Each row of a before or after table is a point. One or more steps were done to the points. Then noise was added and the rows were shuffled. The steps act on how far a point lies along the listed directions, d1 being the first. What was done? A step turns or swaps two directions, mirrors them in a line or flattens them onto one, adds a multiple of one to another, or multiplies one. Angles are multiples of 10 degrees, from the lower direction toward the higher: turns from -170 to 170, lines from 10 to 170 but not 90. Use the fewest steps. Two steps may share a direction if one is a turn and the other turns, adds or multiplies; they go together, in the order done. Otherwise the lowest direction goes first.

Directions:
(1): [-57 -38  18]
(2): [ 22 -52 -43]
(3): [-36  29 -53]
Before:
[[  1   9  13]
 [ -8   5  19]
 [-21   4 -13]
 [  5   5   9]
 [ -9  -1   8]
 [  3 -18  -7]
 [ -4  28 -13]
 [  1  -8  15]
 [-14  21  -6]
 [-28  19  -3]
 [-41  -8  10]]
After (11 x 3):
[[-62  14 -48]
 [ -5 -13  12]
 [-27  28 -46]
 [ -6  50 -61]
 [ 14  -4  13]
 [ -5 -22  23]
 [-95 -41   2]
 [  9 -29  39]
 [-16 -14  10]
 [ 20  -3  13]
 [-57  13 -42]]
Steps: multiply d1 by 2.5; multiply d2 by 0; multiply d3 by 3

Directions:
(1): [ 37 -15  31   7 -24 -71 -44  57]
(2): [  6 -49  -7  -9 -44 -15  90  21]
(3): [ 17  70  55  30 -57  20  22 -10]
(4): [-47  -4  84 -32  46 -19  23   2]
(5): [-61 -21   2  87   0  16  -5  38]
(6): [ 20  60 -31  15  58 -22  44  49]
Before, 12 rows:
[[ -8  -6   6  -8  27   6  21  -1]
 [ -3  -6  -4   8  -1  10 -19  -2]
 [ -3   7  25  -6 -13   5  -4 -10]
 [ 11   5 -20 -14  25  14  28  -8]
 [ 19   4  -9  12  12 -29  16  56]
 [ 13   2 -37 -42   5 -17  36  -7]
 [ 18   6 -11 -29  32  -5 -16  -7]
 [-16   6  16   6  -2   8  -8  -8]
 [ 25  32   4  31  -6 -14  -3  40]
 [ 18   3 -12  22 -21 -34 -19  15]
 [ -3  22  12 -30  18   1  29  -1]
 [ 15 -17 -14 -35   6   4  50  -6]]
After:
[[-10 -13   5  10 -16  18 -16 -10]
 [ 18  -5 -17  -4  32 -16   0  20]
 [-19 -29  29 -13 -16   1  -9 -11]
 [-21 -20  15  -1  -2   0 -20  -7]
 [  4  44  11  22 -20  -3  12  -9]
 [ 13  -8 -25  21  -3 -10  33  33]
 [ 22   8 -40  -5  42  -6  37  21]
 [ 27  22 -52 -28   8 -24  52  14]
 [ 10  81  12  25  43  -5  41  40]
 [ 49  93 -15  15  45 -21  34  58]
 [  7   3 -15 -20  36 -30  34  40]
 [ 40  -5 -31 -41  15 -12  28   4]]
Steps: turn d3 and d4 by 70 degrees; turn d1 and d3 by 60 degrees; mirror d2 and d5 in the line at 130 degrees; multiply d6 by 2.5

Directions:
(1): [ 34 -25  34  -9   0  35 -38  15  22  70  49]
(2): [  2  18  -9 -48 -17 -37  -4  95 -11  -1   6]
(3): [-53 -10  11  38 -48  41  47  30  -4 -10  44]
Before, 10 rows:
[[  2   5  -4   5  10   1  -1  -5  -5  -3  -1]
 [ 10  -3   1  12   9   3  -6 -37   1  11  -2]
 [  1  -7  15  14  -8  26  -6  -8   1  15  12]
 [ -6  -3  -6  11   5   2   8 -25   2 -13 -10]
 [ -5   3   3  -2  -2   8   8   8   1   0   2]
 [  6  -7   1 -12 -10   5   1  24   2  13   8]
 [-16   4  -9   1  -9  -5  10  11  -7 -13  -7]
 [ -8   9   1  14  -9   8  12  -9   0  -2   2]
 [ -3  -6   0  17   0   2   8 -16  -1 -13   2]
 [ -7   7   0  -4  -1  -9   0  11 -12  -4  -2]]
After (10 x 11):
[[ -8  11 -14 -17  -3 -22   0  25  -8 -13 -15]
 [  2 -11  -1  27  20  17   1 -73   9  -7 -15]
 [ -6   7  -3  -8  -1   0   8  15  -1  -5  -3]
 [  2 -12   2  32  11  10   5 -54   3 -13  -7]
 [ -3   1  -2 -27 -22  -8  10  65  -6   3   9]
 [ -5   9  -1  21  -1  10  11 -36   1  -8  -8]
 [  5   2  -2  10  12   7  -4 -16  -2   1  -1]
 [  5 -17  12  45  14  34  -1 -94   9  16   4]
 [ -3  11  -3 -20  -3 -22  -7  34 -13  -1  -2]
 [-15 -12  13  37  -9  37   8 -41   0   1   5]]
Steps: turn d1 and d3 by 50 degrees; multiply d2 by 3

Directions:
(1): [ -4  31  20 -40 -16 -69  71   9  36  50  40 -49  17 -26]
(2): [ 36 -40  27 -52  27  18  22  21   7  21 -83 -29 -71 -16]
(3): [ 72 -21   3  28 -47  24  33  60  33 -40  32 -24  -4  60]
(4): [  9 -37  -1   4  15  -2  75  17 -52  44  20  95  -2  14]
(5): [ 42   2 -45  23 -24 -19 -21 -50  25  22  47  20 -95 -30]
(6): [ 32  11 -88 -19 -51 -29 -12  49 -48  -2 -40  -1  27 -44]
Before (8 x 14):
[[-16  16 -33   3  -7 -14 -32 -17  -7   5  29  16  22   5]
 [-26  23  43 -17   0 -25   6 -32  56   2  31 -44  -1 -32]
 [ 24 -10  13 -10   7  11  36   2  -8  10   2  16 -47   0]
 [ 15   6  -8  21 -21 -26  18  15  16  -9  51 -13  25  -2]
 [ -1  -3   2  54  -8  20 -12 -23  10   4  32  42 -10  31]
 [  4  31  41 -34   6  -5 -13 -33  55  23 -23 -95 -40 -23]
 [-51   5  66 -50  28 -34  -4 -26  64  24 -20 -72   0 -18]
 [  6   3   2  -7   9  34  16  31  40 -16  -7 -15  -2  13]]
After:
[[ 46 -14 -44 -11 -43 -23 -44  -8  46  -2 -13 -36 -75 -32]
 [ 19  -6 -32  36 -19  -2 -10  15 -14 -27  26  16  24  -3]
 [  6 -16  10 -11  25  21  27  -8 -31  13 -18  37 -39  -9]
 [-28  23 -12   4  -3  -4 -49 -14   8 -16  19 -15  39  18]
 [ 18  -3 -16  -4  -3  17  42  28  30  12   9  14 -25   3]
 [ 73 -10 -19   8 -33  37 -31   5  17 -10 -30 -35 -67   7]
 [-24   8  22  43   8  17 -13 -33  18  12  30  23   8  27]
 [ 38   0 -36  22 -39   9 -47 -11  29 -39  11 -10 -39 -31]]
Steps: turn d1 and d5 by 110 degrees; turn d5 and d6 by 60 degrees; turn d3 and d4 by 50 degrees; add 0.5 times d2 to d4

Directions:
(1): [-33 -30 -31 -29  -2 -48   1  -4  61  62  73 -26  20 -18 -38  35  39  48
 -78 -23]
(2): [-61  32 -53 -32 -16 -50  20  43  23  -7 -28  51  56   4  41 -81 -20 -17
 -34  51]
(3): [-33  -6  60 -69 -60  26   1 -52   9 -36 -30  -2  36 -89  45  48  25 -11
 -11  15]
(4): [-24  40  51  12  26 -30 -69  -5  30 -37   6 -70  49  41  40 -37  42  65
  43  -9]
Before (14 x 20):
[[ -4 -18  -2   9  36 -33 -30  -3  36  35  48 -50   6  54 -31  -4  31  46
  -11 -22]
 [ 40 -27  25  21  12  35 -14 -44 -14  17   3 -30 -53   2 -39  56  -9   5
   11 -11]
 [-47  47  47  -7  -4 -50 -31   2  27 -23  -4 -29  51  29  44 -43  38  59
   27  14]
 [  7 -20  -6 -12 -20 -29  13   9  -3 -10 -14  26   6 -26   1  -2  -6 -19
  -11   7]
 [ 15  -5 -29  31  25  15  14  15   6  28  12  -2  -8  39 -43  -9  -7  -7
    9 -13]
 [  5   1  22  11  -1  -8 -29  12  19   5  21 -31   6  31  -6  -3  35  23
   18 -22]
 [  5 -21 -43  24  -6  -2  47  20 -12  34   1  39 -35  25 -32   0 -50 -32
  -31 -21]
 [ 57 -36  23  11  12  42   1 -29 -23  24  24  -8 -34 -26 -44  66   0   1
    0 -32]
 [ 13  -4 -30  24   8   1   8   8 -13  18  20  24 -27  26 -44 -19 -17  -5
    7   8]
 [ 27  10  35  31  26   1 -23   2  -2 -31  -6 -45   8  33  -2 -31   9  12
   60 -18]
 [-25  25  -9  -6   4 -36 -11  19   2 -20   1  -1  38  35  22 -41   4   2
   -8  19]
 [ 44 -45   5  25  15  53   2 -45 -21  41  24 -39 -62   9 -53  85  -9  -3
   -4 -25]
 [-10  37  20  24  40 -31 -45  25  29 -35  -1 -55  29  72  33 -58  31  55
   37   6]
 [  6 -30  43 -11   4  28  11 -35 -27  -2 -13 -18 -32  -9 -28  65  15 -16
   -4 -19]]
After, 14 rows:
[[-27   3 -14   0  31 -50 -29  13  42  21  30 -35  33  60  -5 -43  24  40
  -12   0]
 [-45 -14  11 -42 -33 -46  16 -18  46  45  46  -9  22 -33 -15  39  48  48
  -55  -7]
 [ 39   9 -22  73  58  20 -22  11 -29  14  -2 -32 -45  95 -25 -20 -34   4
   43  -2]
 [  6 -31 -45   0   6 -28  33  20  26  41  38   2  -2   0 -52  -7   0  -5
  -36 -15]
 [ 60   5   2  56  53  18 -19  15 -33   5   7  -8 -27  49 -28 -14 -20  10
   41 -20]
 [ 22 -13  23  32  40  14  -1  -4 -36   0 -10 -22 -45  50 -36  23   2  -8
   20 -24]
 [-13  20 -23   9  -2  -9   2  13 -10  -9  -7  33   4  23  -8 -52 -19 -10
   16  30]
 [-34  -1  -4 -42 -25 -26   7  -6  11  -4  12   6  37 -17  13   7  16  -6
  -43  16]
 [-16  27   4  21  -8   1  13  18 -21 -33 -53  28   7  38  34 -51 -50 -31
   24   4]
 [ -6  -8 -11   2  -5 -24 -10  24  30  28  33 -11   6  27 -18  -7  29  17
  -13 -17]
 [ 38  -4 -16  52  42   7 -16  -1 -15  22   2 -16 -51  58 -39  -7 -29   8
   20   1]
 [-40 -24 -51 -40  -5 -50  24  19  65  45  49  -5  22  -5 -18   6  31  32
  -85   6]
 [ 17 -14  23  -4 -17 -16  -2  -3 -14 -29 -24   7   5 -23  12   4   1 -13
   16   1]
 [-13  18 -31  15  15   1  13  27  12   5 -12  13  24  39  -9 -46 -13 -12
   11  13]]
Steps: swap d1 and d4; turn d2 and d3 by 60 degrees

Directions:
(1): [ 37  -3  -1  -5 -22 -38 -95 -31  13  89  -2 -60   9   9  19  -1  41  -6
  16   4  -5 -45   7  -2 -63  18  58  -5   4   8 -11  11]
(2): [ 32  31  43   9  15 -28  18 -12  33  61  45 -37   6  22 -22 -38  -2  15
   1 -10  32  29  -4  -9  46  16 -37 -59 -25 -31  76 -70]
(3): [-12  68   7  43  -9 -34  52 -17   1  18 -36 -19 -37   2 -37 -27   9  33
 -59  26 -21 -72  28  14  11  17  -5  66  15   3  45  49]
(4): [ 35 -17 -36  -7 -45 -24   6 -31 -24  14  14   7 -39 -23   2 -81 -47 -10
 -17  -5  16  25  70 -13 -38 -82 -44 -31  28  29 -11  17]
(5): [-25  55  47 -51 -35   4  22 -32 -19  -4 -13   3  37 -17  32 -19  19  -9
 -11 -66 -49 -11  46 -69   6  63 -28 -17  -3  21 -52 -21]
(6): [-23 -22 -25 -61 -41  -6   1 -13  -6  20   5 -12  63 -24  26   8 -22  84
 -10 -56 -32  -1 -59   6  -9 -47 -19  36   4 -26  65  19]
Before (9 x 32):
[[ 14  51  31  51   8 -25  26  -3 -14  18  21 -12 -45  28 -18 -58 -12 -32
  -21  24  24  -4  51 -10  18  25 -16 -34  -5  -9   7 -17]
 [-32   9  41 -37  17  16  23   4  -2 -21  27  -7  58   5  30  15  -3  50
   11 -36  -4  33 -53  -1  39  26 -19   9 -22 -54  37 -38]
 [ 29  -6  -2   6 -23 -19 -59  -2  -1  34  10 -18  -1   3  22  -1  13 -30
   23   1   7  -9  19 -13 -28  -4  21 -31   4  22 -40  -7]
 [-49  -9   3 -18 -10  23 -19  14  -9 -45 -26  28  14   6  26  53  12 -16
   24  -5  -7  -3  -6 -13 -14  42  34   8  -9  -8 -52   5]
 [ -3 -37 -18 -50 -26  21  12 -11 -23 -50  23  32  12 -35  17 -20 -45  10
   14 -50  -8  63   0 -14 -18 -78 -59 -28   5   7 -23 -16]
 [ 41  -3  11 -16 -36 -45 -38 -29   2  72  13 -49   1  -6  11 -57 -14  10
   -2  -9  -2  -3  38 -17 -35 -16  -4 -24   9   8   7   5]
 [-36 -15 -19   0   2  -1  -4  -2 -39 -17 -29  25 -10 -21  12  24  -5  11
   -2   3 -20 -32 -17   6  -3   9  28  46  12  10  -8  33]
 [ 33 -61 -36 -13 -14 -23 -49   1  14  43  18 -38  10  17   8  -8 -36  36
   23   0  36   5 -44  44 -12 -57   6 -31   1 -23  36  -7]
 [-26  32  23   0  -6 -15  28  -5   0  -1   6   8 -10  -7  -4 -13  -7  10
  -11 -29 -14  -4  12 -24  23   3 -29 -34 -21  -6  28 -14]]
After:
[[ -4  44  29  -8 -22  -7  67 -25 -20 -30  -8   8 -27   4  -3 -58 -37  -7
  -22 -25   3  -2  63 -26  43  24 -66 -45  10  20 -39 -27]
 [ -6  -3   3 -10 -16 -26 -26  -5   9  40  25 -18  -4   2   5  -1  -5  20
   11 -25  -2 -13 -11  -9 -14 -31  -6 -39 -17 -16  47  -4]
 [ 29 -26  -9 -25 -28  -8  39  -9 -23 -14  30  18  -9 -34   3 -86 -81   7
   -9 -18  16  75  43 -17   6 -89 -76 -44  20  11   9  -5]
 [-33  62  69 -16  14  -5   4 -13  12  28   2 -46  56  18  19  32  45  60
   -2 -28 -27 -34 -57   0  29  92  28  45 -23 -63  48 -18]
 [-30 -24  -7 -10   7   7 -24   1 -29 -16 -25  24   8 -19  26  45   1  -6
   20  -7 -16 -15 -20  -2 -10  33  41  24   2   7 -35  18]
 [-62   3  -7  11   9  17  -1  27  11 -35 -46  17   6  16   1  81  20  25
   -2  21 -10 -38 -53  31   1  46  51  64  -8 -36   4  37]
 [ 41 -25 -17  39   3 -28 -28   6  -7  30  57 -20 -28  26  -1 -44 -42 -23
   13  28  54  47  15  21  -9 -50  -4 -53  -2 -19  30 -22]
 [ 24  27 -25 -10 -78 -51  19 -67 -28  23 -17 -21 -47 -39  -9 -95 -31  27
  -58 -22 -31 -36  83 -13 -58 -76 -48  20  40  37  12  51]
 [ -3  -7 -18  27  -7   3  40  24  -9 -41  10  40 -28  -5  -7 -19 -40  -3
   -8  12  15  21  12   9  23 -52 -39  -1   9   8   3   5]]
Steps: turn d1 and d3 by -160 degrees; multiply d4 by 2; mirror d5 and d6 in the line at 60 degrees

Directions:
(1): [ -9 -31 -65  -7  16   7  -8 -10  30  13 -21  -9  49  14 -47  34 -28 -43
  25 -48  14  16  64 -44  36  22   0  -8  64 -22 -68  88  43  30 -34  -9
  -2  25 -31   5   9  11 -46  14   1 -19 -11  14  12 -18 -10  65 -15 -23
 -63 -50  14  11 -14 -15  16  24 -30 -24]
(2): [-35  40  26  16  20  -9  20  51  -5  -1  39  31  12 -41 -11 -37  11 -14
  26  24  -4 -35  13 -41  19 -53  43   8  -4  38 -26   4  89   4   3  10
  18   0 -74   8  13  95  33 -19  43  46  46  29  30  29 -15  12 -12   0
 -13   2 -43  -6  -4 -18  16 -55  20  58]
(3): [ 42  -3   9 -17   3  20  -3  -1  59  39 -15  29  26  52  56  -1  32 -29
 -24 -31  19  49   7  17 -36 -19  -3 -16  40   1   8 -67  28  29  17  44
 -75 -25 -35   4 -78  62  -7 -69   0 -55  26 -15  28   8  67   3  23   5
  -7  -5  16  -5  16 -31  -7 -21 -10 -24]
(4): [-19 -49  12 -44 -12 -74 -32 -36  26 -21 -15 -23  16   4 -39  -4  26 -24
 -34 -43 -11 -10  27  28 -15  22  16  13 -51  25 -40  44  63 -16  63 -13
 -29  35  -2  12 -12 -37 -10 -23  47  53  32 -21   7  14  38  12  19  63
  59  16  16  30  65  45 -25   5  26   4]
(5): [ 11  47  49 -34  39 -42  51 -18 -12 -11   9  46 -24   4  21  50  32 -19
   0  31  30 -23  14 -35 -28  49  -7 -15  13  35 -70  20 -44 -54 -43  42
  20  25   7 -29  -5  33  41 -31 -63 -10  33 -16   3 -58  15  64 -19  28
  26  33  22  20 -25  45  16  23   2 -17]
(6): [ 24   8 -24 -13   1 -26   8 -12  37  41  23 -18 -30 -16  12  19  11  23
  73 -71  23 -29  -1 -74 -82  -7 -46  72   6 -32   4 -47   7 -23 -52  35
 -23  29  10   1  -2 -11 -28  69  45  -1  29  -9   2  22 -45  -5  -7  21
 -17  44 -11 -29  33  31 -30 -29 -19   5]
Before (9 x 64):
[[ -4  -2  -4  19   3  31  -4  17  -2   0   7  -6  14   3   3 -16 -16  -3
  -13  22  -5  18  -1  21  38 -24  10 -18   6  -6  21  -2   8  35  19 -21
   -5 -13 -16  19   8  27  -3 -18   6  -2  -8  23   8  15   9 -24   6 -12
  -15 -26   2   7  -9 -31   7  -4  -2  12]
 [  6   4 -24  45 -11  51 -10  20  -1  23   6 -15  -8  -1   6  -3 -26  32
   17  17  -3  19 -23   5   4 -24 -11   1  10 -27  55 -45 -28  29 -13  -7
    5 -19  14  -1   2 -14 -23  20   4 -28 -25   5  -4  28 -32 -46   8 -28
  -35 -12 -13 -31 -22 -45   6 -13 -19   2]
 [-23   3  -4  13   5 -20   5   7 -18  -4  19 -10 -18 -31 -27  13 -15  -5
   29   8  -1 -21   9 -25  25  -2   9  17   1   7 -19  19  12 -19 -21  -7
   39  21  -8   1  40  -6   1  34  14  28   3  15 -11  -1 -40   8 -19  -9
  -12   5  -9  -1   2  16   6  -6   9  23]
 [ -3   2   3  12   9   3   4  26   5   7  18  15   9  -7   1 -15   5 -15
    7  -4  -6  -1   8  -4  13 -33  19  16   7  14 -22  -8  25   2  -4   0
    1  -2 -31  -1   4  50   5 -18   6   8  13  10  22  11   0   5  -5   6
    0  -2 -13   3  -1 -11   1 -29   5  24]
 [  8  -2  -2  16   0  36   4  11  -6   0  -4   1   0  17  20  -6  -1  -6
   -3  20  -4  16 -14  23   6 -15   2 -18   7  -4  36 -23 -13  19   0   0
   -2 -22  -8   3 -13  14   1 -13 -19 -22 -12  -3  -8   9  10 -16  21  -9
    7 -17  -1   1 -19 -35  16  -6 -17   1]
 [-25  -3 -30   7  12  -4  -2  -1 -25 -18   9   8   5 -29 -40   3 -15   0
   32   3  -4 -20  10 -35  23  11   7   2   9  -1 -39  67   6 -15 -21 -18
   48  15   3   8  41 -22   4  40   1  17   7  13  -7 -19 -43  19 -23 -22
  -19  -7 -11   8 -19  16  13   5  -9   5]
 [  3  19  36   3  -5   5  17  -1 -21   2  10   4 -15   8  13   1  -1   8
  -12  25  -3  -7 -21  11  -4  10   2 -13 -12   6  11 -26 -42  -8   3   6
   22 -15  30 -11  10 -10  27   3 -30   1  -7  -7 -12  -7 -11 -23  -3   2
   13  14  -2   8  -1   7   8   3   8   2]
 [  3  -5 -12   1 -30   3  -7  -8 -14  -5   3 -21 -17  -7  -2 -13  -9  24
    3   2 -15  -6  -9  14   4   6  -7  11 -11 -18  29  -2 -34  -8   5 -17
    8   3  29   4  16 -43 -10  22  -3   6 -23   3 -16   2  -4 -19  -1  -9
   10   2  -1  -9  10  -2  -3   8   3   9]
 [ 16   3 -33 -14  14  -8   8  -7   7   5   4 -13 -20  -8  -6  31  -4  18
   42 -30  16 -19   1 -38 -41   9 -20  20  10 -20  -2  -1 -26 -20 -47  15
    1  24  16  -4  10 -24 -25  42  11 -15   8 -10  -6 -11 -35   3 -13  -6
  -18  28  11 -26   2  17  -3   8 -13  -6]]
After:
[[-36 -12   0   5   1 -36  -4  -7 -34 -28   8 -20 -18 -32 -49  19 -20  -7
    8  22 -11 -25  11  -3  42  22  13   7 -20  14 -31  55  -1 -29  -4 -28
   55  31  11  -1  54 -41   3  32   3  43  -9  10 -21 -14 -36  12 -19   0
    9   2   2  16   4  32   8  17  18  18]
 [-31 -44  -3 -38   3 -56 -26 -20  -4 -48 -18 -20  18  -5 -59   4   9 -18
  -37 -10 -15 -15  25  36  17  23  38 -19 -46  33 -41  80  43 -14  51 -28
    3  35  -5   9  11 -40 -10 -26  31  48  18 -16   1  -5  24  15   6  34
   43   9  23  21  33  31  -1  26  30   8]
 [-36 -12 -31   3   9 -23  -7 -11 -39 -34   8  -6  -1 -41 -62   7 -19   4
   31   5 -11 -33  12 -32  30  25   6   7 -11   1 -48  93   0 -28 -17 -34
   65  29  19   7  60 -55   4  56   3  38   0  13 -16 -23 -54  21 -25 -11
   -4  -3  -9  16 -13  34  11  17  -2   8]
 [-13  -7 -10   2 -31  -8 -12  -2 -21 -15   7 -23 -14 -18 -18 -22 -10  24
    2   6 -23 -16  -5  16  14   1   5  15 -24 -10  24  13 -15  -9  15 -27
   17   9  23   7  28 -42  -7  26  11  27 -19   8 -16  10  -8 -19  -4  -4
   15   2  -8  -5  15   2  -3   2  10  21]
 [ -4  13  34  -6  -7 -18  11  -3 -10   6  17  -6 -17  -5  -1  -4   6   9
    3   1  -4 -23 -14  -4 -21   4   1  11 -26   6   1 -22 -13 -16   8   8
   18   1  24  -7  14 -15  20  18   0  24   9  -9  -7   7 -20 -24  -2  19
   20  26  -9   7  23  22  -4 -10  13  15]
 [ 20  -2 -18   5   3  15  -1  -1  22  25  12 -19  -6   5  16   6  -7   9
   21 -22  11  10  -3 -13 -18 -15 -26  19  11 -29  23 -30  -6  18 -12   1
  -26   4   3  16  -1   7 -22  18  19 -14   3  10   5  17  -8 -25   5   3
  -19   1   6  -6  10  -8 -13  -9 -16   2]
 [ 13  -5  -1   2   7   1   2   5  11  11   6  11   3  11  11   4   7 -14
   -1 -13   1   9   7   4  -3 -10   1  13  11   6 -21 -11  -5  -5  -9   5
   -9   2  -8  -6  -5  25  -1 -18 -13 -11   4  -3  14  -3  11   9  -2  11
    7   2   6   8   2   0  -5  -9  -2   2]
 [ 18 -17  -7  -9  -4  -2  -5  -9  28  16  -2 -11  -5  17  15   2  18  -8
   16 -33   4   4  -3   0 -44 -11 -14  20  -6  -8  24 -36  17   5   1  17
  -32   2  -5   9 -27   2 -19   5  21  -8  17 -16  -1  24  10 -15  28  25
   21  10   3   0  23  -7  -9 -20 -17   3]
 [-12 -61 -12 -17 -27 -52 -52 -31  40   2 -11 -50   6   3 -43  -4  10   5
  -15 -53 -14   3  11  29 -32   7   0  31 -55  -1   2   5  52   2  59 -17
  -38  32  15  15 -14 -67 -41   2  71  41  21 -25   4  51  11 -30  32  60
   40  18  10   4  70  22 -33 -11  11   7]]
Steps: flatten d2 and d5 onto the line at 70 degrees; multiply d3 by 1.6; turn d4 and d6 by -140 degrees; multiply d4 by 2
